Each point is reached from the start by the listed moves, each made 0, 1 or 2 times, or once backwards (-1), plus a little noise. Say if it took an odd or an even number of moves. Then give how often each move was made.

Moves:
(1): [.40, .10, .03, -.31, -.04]
(2): [-.12, .31, .04, .02, .00]
(3): [.08, .04, .59, .01, -.11]
Start: [-.13, -.15, -.17, .00, .05]
Points:
[-.20, -.19, -.75, -.01, .16] => odd (0, 0, -1)
[-.53, -.24, -.20, .31, .09] => odd (-1, 0, 0)
[-.25, -.47, .94, .31, -.11] => even (-1, -1, 2)
[.46, .31, -.66, -.62, .07] => even (2, 1, -1)

Moves:
(1): [.17, -.04, -.09, -.01, -.10, .03, .08, -.07, .03]
(2): [.08, .11, -.01, -.13, .00, .02, -.04, .01, .01]
(3): [.04, -.05, .19, .01, .04, .00, .02, .08, .09]
(4): [-.01, .17, .05, .16, .04, .13, .14, -.04, .02]
(5): [.22, -.06, -.06, .08, .32, -.07, .01, -.09, -.06]
(6): [-.12, -.08, .07, -.14, .11, .32, .12, -.01, -.06]
Start: [.10, .14, .01, -.04, .06, -.08, .00, -.03, .01]
Points:
[.14, -.20, .37, -.03, .16, .25, .27, .05, .15] => odd (1, -1, 2, 0, 0, 1)
[-.01, .55, .08, -.23, -.29, -.33, -.27, .17, .13] => odd (-1, 2, 0, 0, -1, -1)
[.94, .25, -.49, .39, .40, -.34, .17, -.46, -.06] => odd (2, 0, -1, 1, 2, -1)
[.08, .50, -.15, .53, -.01, -.17, .17, -.19, .02] => odd (0, -1, -1, 2, 0, -1)
[.07, .48, .08, -.37, -.21, .52, .25, -.04, .09] => even (1, 2, 0, 1, -1, 1)

Moves:
(1): [.16, -.07, .02, -.05, .14, -.02, -.05, .02, -.09, -.05, .01, .04]
(2): [-.01, .16, -.04, -.05, -.02, .00, -.09, .00, -.11, -.04, .01, .06]
(3): [-.02, -.03, .21, -.04, -.01, .09, -.02, -.05, -.06, .03, -.03, .02]
(4): [.02, .06, .00, .22, .10, -.04, -.07, -.05, -.07, .09, -.16, -.05]
(5): [-.13, .06, .10, -.07, .25, -.08, -.03, -.10, .04, -.12, .03, .00]
(6): [-.01, -.07, -.10, -.08, .07, .29, -.08, -.08, .05, -.04, .05, -.11]
(7): [.03, .06, .03, .17, .04, .11, .24, .03, -.15, -.09, .06, -.05]
(8): [-.02, .03, .07, .08, .09, .03, -.02, .12, .02, .03, .08, -.01]
(9): [.12, .06, .08, .13, -.05, .10, -.02, -.10, .27, .00, -.08, .06]
Start: [.14, .15, -.18, .15, .00, .03, .01, .20, -.05, .02, .00, .03]
Points:
[-.11, .03, .17, -.17, -.48, -.12, -.04, .50, -.21, .32, .12, .17] => odd (-1, 0, 2, -1, -1, -1, -1, 1, -1)
[-.28, .10, .54, .10, .51, .42, -.36, -.09, .60, .04, .03, -.04] => odd (-1, -1, 2, 0, 2, 1, -1, 2, 1)
[.49, .53, -.33, .54, .84, .72, -.07, .05, -.34, -.44, .16, -.11] => odd (2, 2, -1, 1, 1, 2, 2, 1, 1)
[.78, -.16, .09, .63, .34, .94, -.31, .11, .39, .20, -.12, -.10] => even (2, -1, 1, 1, -1, 2, 0, 2, 2)
[.09, .01, -.40, .04, .17, .45, -.48, -.04, .14, .12, -.12, -.20] => even (0, 0, 0, 1, 0, 2, -1, 0, 0)
[-.14, -.01, .01, -.49, .17, .69, -.50, .30, -.19, .04, .37, -.08] => even (0, 1, 2, -1, 0, 2, -1, 2, -1)

Moves:
(1): [.02, .02, -.10, -.08, .00, .10, .07, .10, .07, .06, .05, .06, .01, -.14, .02]
(2): [.17, .06, .02, -.09, -.07, .07, .04, .02, -.04, .06, -.01, -.05, .00, -.12, -.16]
(3): [-.02, -.13, .03, -.06, -.12, .09, -.03, .02, .05, .05, -.02, .04, .07, .04, -.09]
(4): [.03, -.06, .05, -.01, -.25, .00, -.15, .08, .09, .10, .07, .00, -.18, .20, .01]
(5): [.07, .05, -.10, -.02, .08, -.09, .06, .05, .02, -.01, .05, .27, .03, .11, .04]
(6): [.00, -.07, .05, .06, .09, -.02, -.07, -.19, .09, -.10, .13, .01, .04, .03, .07]
(7): [-.06, .19, .16, .00, -.06, .01, -.05, .17, .11, -.11, .08, .04, -.03, -.21, -.17]
(8): [.04, -.09, .04, -.06, .04, .04, -.13, .06, -.02, -.11, -.06, -.01, -.12, .06, .14]
(9): [.00, .08, -.12, -.07, .00, -.12, -.07, .09, .10, .13, -.02, .04, .15, -.09, .04]
(10): [-.04, .14, .09, -.02, .02, .05, .10, -.04, .04, .15, -.01, .18, -.08, -.11, .14]
(11): [-.01, -.03, .13, -.09, -.01, -.05, .09, -.02, -.13, .09, .06, .08, .04, -.06, .12]
(12): [.14, .12, -.14, .10, -.29, -.07, .07, -.05, -.09, -.04, -.03, .16, -.05, -.12, .15]
(13): [.05, -.03, .02, .11, -.11, .05, -.16, .09, .01, .05, .02, .02, -.02, -.05, -.14]
(14): [.01, .07, -.07, -.17, .02, .08, .00, -.02, -.08, .15, .08, -.02, .05, .01, .07]
Start: [-.01, -.09, .14, -.12, -.01, -.10, -.02, -.25, .04, .03, .11, .01, .08, -.01, .02]
Points:
[.37, -.01, .23, -.64, .20, .53, .18, -.82, -.08, .51, .41, .21, -.12, -.17, .56] => even (1, 2, 0, 0, 0, 2, -1, 1, -1, 2, 0, 0, 0, 2)
[-.42, -.56, .94, -.27, -.31, .04, -.07, .15, .11, .10, .19, .13, -.08, .24, -.25] => odd (0, -1, 2, 1, 0, -1, 1, 0, -1, 0, 2, -1, 0, -1)
[-.22, -.12, .29, -.85, -.02, .49, .21, -.07, .48, .78, .29, .40, .00, -.04, .25] => even (2, 0, 2, 1, 0, 0, 0, 0, 0, 2, 0, -1, -1, 1)
[-.17, -.62, .03, .12, .59, -.37, .02, -.68, .46, -.09, .40, .53, .45, .69, .12] => even (0, -1, 1, 0, 2, 2, -1, -1, 0, 0, 0, -1, 0, -1)
[.03, -.27, .35, .13, -.07, -.45, -.11, -.66, -.20, -.55, .05, -.30, -.06, .03, .44] => even (-1, 0, -1, 0, -1, 1, 0, 1, 0, -1, 1, 1, -1, -1)
[-.06, -.50, -.14, -.68, -.29, .17, -.71, .10, .55, .71, .13, -.42, .02, .42, .13] => even (1, 0, 1, 2, -1, 0, -1, 1, 2, 0, -1, -1, 0, 1)
[.43, .28, .55, -.51, -.30, -.11, -.55, .14, -.07, -.01, .70, .02, -.10, -.19, -.37] => odd (-1, 2, -1, 1, 1, 1, 2, 1, 0, -1, 1, 0, 1, 2)
[.37, -.31, -.29, .40, -.65, -.07, -.40, -.66, -.11, -.15, .52, .19, -.22, .25, .53] => even (1, -1, -1, 1, 0, 2, -1, 0, -1, -1, 0, 2, 2, 1)

Moves:
(1): [.15, -.04, -.02, -.03, -.01, -.02, .02, .05, .05, .01, -.05, .02, .01, .05, -.01, .00, .05, .00, .06, .02, -.01, .04]
(2): [-.08, .11, .01, .06, .02, .04, -.01, -.06, -.12, .07, -.01, -.08, .09, -.06, .13, -.05, -.05, -.01, -.01, .05, .01, .08]
(3): [.01, -.03, .08, -.07, .01, -.04, .07, -.01, -.04, -.03, .00, .04, -.01, .02, -.02, .00, -.02, -.02, -.04, .04, .04, .05]
(4): [.04, -.04, .03, .09, -.03, -.05, -.01, -.02, .10, -.04, -.12, .01, .06, -.04, -.03, .04, -.02, .01, .03, -.03, -.04, .02]
(5): [-.05, .03, .02, .04, .07, -.06, -.06, .00, .01, .07, .04, .02, .05, -.06, .03, .03, -.02, -.09, .06, -.03, .04, -.05]
(6): [-.05, .06, .10, .07, .09, .06, -.01, .05, .01, .06, -.06, -.10, .05, .14, .00, -.02, .02, -.02, -.03, -.02, .07, -.02]
(7): [-.08, .05, .02, -.07, .01, .01, .07, -.02, .06, -.04, .03, -.04, -.03, .02, .08, .01, .03, .02, .11, -.02, .00, -.04]
(8): [.01, -.06, -.02, .03, -.01, -.06, -.01, .16, -.01, .03, -.12, -.02, .02, -.03, -.04, -.14, -.03, -.03, .03, -.03, .03, .02]
(9): [.02, .00, .06, .03, .00, -.05, -.13, -.02, .04, .05, -.09, -.07, -.02, .03, .02, -.04, .01, .00, -.06, -.12, .02, .06]
(10): [.01, -.09, -.01, .00, -.16, .02, -.01, .00, .02, .11, .08, .00, .01, -.06, .03, .12, .01, .03, .03, -.05, .05, .01]
(11): [-.09, .04, .03, .12, .00, -.07, .10, -.02, -.01, -.10, .07, .01, .05, .09, -.04, -.01, .07, -.02, .03, -.08, -.04, -.08]
(12): [-.03, .03, -.10, .02, .06, .02, -.01, -.05, .00, .04, -.03, .08, -.01, -.08, -.04, -.02, -.01, -.05, .05, -.03, -.02, .06]
(13): [-.02, .04, -.03, -.06, .03, .01, .01, .01, .04, -.01, -.05, .01, .08, .02, -.02, -.03, -.02, .05, .04, -.06, -.02, -.02]
(14): [-.07, .03, -.01, .01, -.01, -.03, -.04, -.03, .04, .07, .00, .06, .02, .09, .02, .00, -.03, -.02, .00, .02, -.02, .00]
(15): [.02, .02, .07, .03, -.01, .04, .02, .09, -.11, -.05, -.07, -.02, .02, -.01, .09, .07, -.02, -.04, -.05, -.01, -.01, .07]
(16): [.03, .16, .05, -.03, -.04, .00, -.06, .11, .07, .04, .01, .09, -.07, .07, -.01, .07, .02, .09, .02, .01, .05, .02]
(17): [-.06, -.06, .02, .00, -.03, -.03, -.01, .00, .02, .00, -.03, .04, .05, -.03, .01, .00, .09, .00, .05, -.01, .03, -.06]
(18): [.04, -.04, -.06, .07, .06, .06, -.01, .00, .02, .06, .07, .07, -.04, .00, .07, -.03, -.03, .05, .09, .01, .00, .07]
(19): [-.04, -.03, .01, .01, -.02, -.01, -.06, .00, -.01, -.06, .04, -.03, -.01, .02, .00, -.02, .02, -.03, .05, .00, .04, .03]
(20): [.03, -.04, .00, .01, -.07, .04, -.03, -.01, .03, -.01, .01, -.01, .04, -.06, .02, -.05, -.02, -.03, -.04, .01, -.04, .00]
Start: [.10, -.02, .05, .02, -.01, -.04, -.06, .00, -.04, .06, .00, .07, .06, -.07, -.01, .04, .01, .06, .06, .00, .00, .04]
Points:
[-.13, -.22, -.24, .18, .33, -.03, .13, .09, .60, .24, -.04, .28, .42, .25, -.02, -.33, .32, .02, .94, -.28, -.03, -.35] => odd (2, -1, -1, 0, 1, 2, 2, 1, -1, 0, 1, 1, 2, 1, -1, -1, 2, 2, 0, 1)
[.13, .25, .41, .01, -.13, .44, -.13, .35, -.05, .32, .12, -.20, -.12, .03, .49, -.15, -.16, .25, .24, .24, .44, .65] => odd (0, 2, 2, 0, -1, 2, 2, 1, 0, 1, -1, 0, -1, -1, 0, 2, -1, 2, 2, 2)
[.19, .22, .39, .92, .45, -.06, -.50, .51, -.01, .03, -.40, -.10, .25, .16, .13, -.08, -.09, -.12, .19, -.36, .18, .35] => odd (0, 0, -1, 2, 2, 2, -1, 1, 1, -1, 1, 0, 0, -1, 2, 1, -1, 2, 2, 0)
[.14, .00, .39, .32, -.57, -.58, -.19, .52, .20, .22, -.18, .42, .30, .24, .15, .53, .37, .11, .40, -.36, .15, .06] => odd (2, 0, 0, 1, 1, -1, 0, 1, 1, 2, 2, -1, 0, 2, 2, 2, 2, 0, 0, -1)
